Each row is a point. The points of each table are mixes of a few directions, plus a little noise. How many directions does each table use, and how many do they share? Where both have some left over, give the other angles between the two spaces (their principal angles), to ten degrees, smallest first.
In the rows, 128 means zero.

First (5 x 2):
[[ 74 124]
 [123 128]
 [163 130]
 [183 132]
 [ 98 126]]
Second, 6 rows:
[[146 129]
 [190 132]
 [116 127]
 [145 129]
 [113 127]
 [ 58 123]]
Directions: first 1, second 1, shared 1

First:
[[165  79 148]
 [133 127 113]
 [113 161  87]
 [102 146 164]]
Second:
[[147  97 149]
 [112 151 105]
 [143 101 138]
 [103 186 135]
 [108 162 111]
 [145 116 177]
 [137  84  81]]
Directions: first 2, second 2, shared 1; angles 30

First, 6 rows:
[[141 189 151 127 147 128]
 [147  59 133 176  81 160]
 [125 101 120 132 118 131]
 [126 161 132 115 145 119]
 [141 176 149 131 140 130]
 [ 89  81  84  88 136 100]]
Second, 7 rows:
[[149 123 145  78 149 120]
 [ 78 133 151 140  96 140]
 [106 129 122 212  84 152]
 [161 122 121 132 140 128]
 [120 126 168  41 145 119]
 [120 135  98 138 139 114]
 [162 126  95 156 144 122]]
Directions: first 2, second 3, shared 1; angles 80

First, 8 rows:
[[157 122 128 133 116 126  98 144 129]
 [123 118 187  75 117 160 105 111 134]
 [103 147 114 108 136 130 126 118 128]
 [132 153  73 194 113 127 108 132 129]
 [ 80 124 143 154 155  71 203 114 104]
 [141 134 104 193 106 139 116 127 132]
 [153  97 165  47 129 190 130 125 152]
 [135 128 110 119 149  80 137 153 115]]
Second:
[[120 121 132 136 138 138 131 141 118]
 [ 67  87 137 150 120 149 146 210 129]
 [118 127 123 120 105 117 128 135 151]
 [194 172 116 105 134 103 109  38 129]
 [115 121 128 126 113 125 130 143 142]
 [103 101 144 159 174 166 139 175  79]
 [158 145 125 124 145 125 122  93 115]
 [ 73  92 136 148 122 148 144 202 127]
 [168 157 119 111 124 109 116  71 137]
 [163 158 115 103 103  97 113  71 157]]
Directions: first 5, second 2, shared 0; angles 70, 90

First:
[[119 128 131 127 123 126 123 130 125 122 126]
 [130 128 128 128 129 128 127 127 129 129 129]
 [183 130 117 125 151 132 152 118 144 167 137]
 [104 126 133 129 117 127 118 133 119 111 124]
 [ 69 124 140 131 103 122 103 141 110  87 118]
 [248 134 102 123 179 134 181 102 164 213 146]
 [ 26 124 149 132  86 120  83 150  97  57 114]
 [107 126 133 129 117 127 118 133 121 114 124]
 [217 132 109 125 167 135 166 109 156 191 141]
 [ 78 125 139 130 108 125 106 139 111  93 121]]
Second, 8 rows:
[[100 145 152 161  89 136 175 186 125  80  88]
 [156 159 135 131 140 125 175 123 138 180 107]
 [126 134 133 134 123 129 141 137 128 125 119]
 [ 88  59 101 106 124 130  10 108 111  52 190]
 [137 156 143 143 122 129 179 147 133 145  98]
 [128 105 113 111 141 126  82 102 125 127 157]
 [132 119 120 118 137 126 108 112 128 135 142]
 [157 148 127 121 148 123 153 108 137 182 122]]
Directions: first 1, second 2, shared 0; angles 30

First:
[[118 128 116 166 126 180 131 128 101 141 131 162 113 134]
 [184  59 154 137 137  70 110 146 118 175 112 104 120 100]
 [121 129 117 102  98 151 171 105 155 126 124 104 151 129]
 [121 102 158 177 126 172 144 147  87 120 106 120  56 198]
 [132 126 143 118 110 146 152 117 120 107 116  99 114 156]
 [170 161 131 111 147 118  82 109  77 115 149 154 141  92]
 [145 123 145  91 114  69  97 123 141  79 106  72 159 102]
 [ 63 154 101 139 150 126 147 154 186 147 149 163 124 152]
 [134 128 126 111 129  82  94 131 143 112 123 114 160  91]
 [102 181  91 114 148 181 185 110 149 180 182 194 127 146]
 [118 117 125 144 121 115  95 138 130 107 111 121 142 108]]
Second (9 x 14):
[[140 140 122 180 124 108 168 113 139 134  96  78 101  60]
 [109 136 103  87 199 148 110 123 102 117 136 149 157 193]
 [129 120 106 129 174 143 122 144 115 135 111 119 146 136]
 [131 132  88 155 200 136 146 132 113 135  88  86 135 106]
 [120 139 145 111 101 119 129 108 133 116 149 146 120 142]
 [113 115 144  69 114 148  82 144 120 120 171 189 154 203]
 [146  94 129 146 113 142 110 176 131 150 115 126 140 109]
 [137 151 151 170  70  92 171  92 152 125 120  96  83  61]
 [125 128 165 108  59 117 116 119 144 120 164 161 117 142]]
Directions: first 6, second 3, shared 0; angles 30, 70, 90

First, 8 rows:
[[139 107 132 144 125  99 117 146 117  95 124 135 132 106 128 111 124 149]
 [131  98 141 131 128 154 114 122 132  68 138 127 132  95 160  92 131 111]
 [122 135 126 119 128 150 130 119 134 137 132 124 127 131 135 131 130 111]
 [128 169 107 131 131  71 147 143 118 216 104 133 119 176  73 182 126 171]
 [145  86 152 140 123 161 116 140 121  29 153 114 136  71 172  77 138 104]
 [115 175 122 100 128 192 160 110 143 199 139  94 120 169 126 168 148  86]
 [140 122 140 130 123 156 137 137 124  99 144 106 133 113 146 116 144 108]
 [102 133 100 130 141  40 100 109 137 183  82 191 120 155  86 147  86 188]]
Second:
[[ 84 168 163  76 143 203 150 108 127 156 144 121 163 143 198 159 115 121]
 [134 101 110 174 137 119 126  94 135  94 145 136 115 118 119 113 123 113]
 [137 142 160 165 140 193 157  84 116 135 158  82 147  96 158 137 122 108]
 [112 141 104 109 135  80 161 166 117 146 104 139 143 151 124 140 144 147]
 [156  92 127 141  96 120  16 106 167  95 166 173  45 168  67 130  99 132]
 [152 100 123 162 115 122  74 102 147 100 156 146  81 139  90 125 112 124]
 [120 124 124  98 131 116 156 159 118 126  78 118 166  83 151  86 146 122]
 [118 136 104 113 133  77 159 168 116 141  97 135 144 138 121 129 147 144]
 [118 131 100 125 142  78 190 166 106 135  83 119 167 107 136 109 156 135]
 [149 146 166 117 108 171  91 127 131 152 149 110 109 137 117 150 116 134]]
Directions: first 3, second 5, shared 1; angles 40, 50

First (10 x 24):
[[120 169 101  80 134  65  97 158 132 137 114  75 110 122 151  92  94  99
  132 110 114 101 122 135]
 [122 157 109  93 133  81 107 149 130 135 117  90 115 124 146 102 104 108
  131 113 117 109 125 133]
 [136  98 147 164 123 175 150 108 126 119 139 167 139 133 109 155 154 148
  125 141 138 148 130 123]
 [128 126 131 130 126 132 130 125 127 125 127 132 129 130 128 130 129 129
  126 130 128 132 130 127]
 [140  79 158 186 120 202 166  93 124 118 145 190 149 135 101 171 169 161
  123 149 145 160 135 123]
 [115 188  90  57 138  34  82 174 134 141 107  51 102 118 162  76  79  89
  134 100 107  88 119 136]
 [117 179  98  70 137  51  90 164 133 139 110  63 107 120 159  83  87  95
  133 106 111  93 121 135]
 [143  66 166 199 118 225 174  83 121 114 150 207 153 136  94 182 179 170
  122 155 148 167 136 118]
 [130 122 131 134 128 134 131 124 128 127 129 133 130 129 125 133 130 132
  128 130 130 132 129 127]
 [135  94 151 168 121 182 153 103 126 119 142 173 141 132 110 159 157 151
  125 142 140 150 132 123]]
Second:
[[101 140  87 120 118 132 112 152 146 117 120  91 127 149 166 106  86  83
  129  95  78 119 159 100]
 [153  47 155 186 103 189 156 139 145 122 167 197 154 146 150 182 115 155
  139 170 126 139  97 121]
 [164 143 140 120  97 127 126 108 111  90 124  97 130 127 114 140 120  84
  145 138 153  92 111 119]
 [130 129 151 150 132 148 138 125 118 139 135 170 128 118  98 141 157 168
  112 148 127 152 118 134]
 [157 104 124 112 107 111 126 122 134 101 132  91 136 138 159 138  93  79
  161 131 158  85 111 127]
 [157 150 132 106 107 107 118 116 114  99 120  87 126 124 122 128 114  84
  145 131 151  90 113 124]
 [125 187 149 142 118 131 114 168 108 147 132 167 113 108  84 124 140 172
   91 157  76 149 100 123]
 [ 68 119 111 126 191 107 126 162 150 204 129 174 117 118 142  98 151 213
   96 111  95 188 150 156]
 [ 98 133 103  89 179 101 135  60 125 133  93  78 122 123 117  94 176 114
  133  71 187 140 194 148]]
Directions: first 1, second 5, shared 1

First (8 x 32):
[[132 144 150 112 135 123 129 128 141 152 153 126 127 149 145 121 118 114
  115 142 155 109 135  90 126 142 121 117 114 134 132 138]
 [160 105 108 161 136 134 139 127 152 140 123 138 148  77 110 112 162 112
  169  83 167  99 110 149 126 122 145 125 149 127 131 122]
 [103  96 144 112 118 141 161 106 109  84 107  94 117 151 115 155 156 137
  151 128  89 152 130 147 127 126 131 158 138 125 143  95]
 [151 123 117 115 113 122 143 139 161 123 126 131 155 116 110 129 131 114
  151 108 178 105 113 139 133 144 122 113 152 144 143 122]
 [111 165 129 138 152 113  96 131  88 155 140 129  95 138 166 112 109 131
   85 161 101 141 152 107 136 118 132 126 121 119 109 155]
 [134 126  80 155 122 103 124 139 111 109 100 143 142  90 124 130 118 148
  121  99 110 140 122 171 130 110 124 132 149 113 122 114]
 [121 137 144 121 129 155 103 132 129 138 136 131 109 140 119 121 128 121
  132 160 121 138 130 122 135 132 141 121 120 143 117 158]
 [113 129 152 109 118 131 129 121 133 122 140 132 131 162 134 144 102 146
  100 144 102 140 134 100 112 130 108 133  82 120 127 120]]
Second:
[[127 128 128 129 128 129 128 128 128 128 127 127 128 128 128 128 128 129
  129 128 128 128 128 129 129 127 128 128 129 129 128 129]
 [128 128 127 129 128 129 128 129 128 127 128 127 128 128 128 129 127 129
  128 128 130 128 127 128 128 129 128 128 127 127 128 127]
 [135 129 137 125 134 128 133 120 132 137 140 132 129 139 135 136 123 130
  123 126 126 122 131 114 129 130 130 123 110 123 129 119]
 [119 126 118 133 120 130 120 138 124 118 113 124 126 112 118 117 135 126
  135 131 132 134 123 146 128 126 125 133 150 134 128 138]
 [170 139 183 110 167 121 167  77 151 182 206 152 139 207 175 181  94 141
   99 105 105 100 155  42 128 137 137 105   7 102 133  76]
 [110 123 104 136 111 131 111 151 118 104  93 117 124  94 109 105 142 123
  141 137 138 141 115 165 128 124 123 138 180 140 126 152]
 [117 125 113 133 117 130 118 142 122 113 106 121 126 106 116 113 137 124
  136 133 135 136 121 152 129 126 126 135 160 134 126 141]
 [139 131 142 122 138 126 138 117 134 142 149 134 131 148 140 141 120 131
  121 121 123 121 135 106 129 131 130 122  99 121 129 115]
 [107 123 100 136 109 131 109 154 116 102  90 116 123  90 107 102 143 123
  142 139 140 141 115 170 128 125 124 139 188 140 126 155]]
Directions: first 6, second 1, shared 0; angles 30
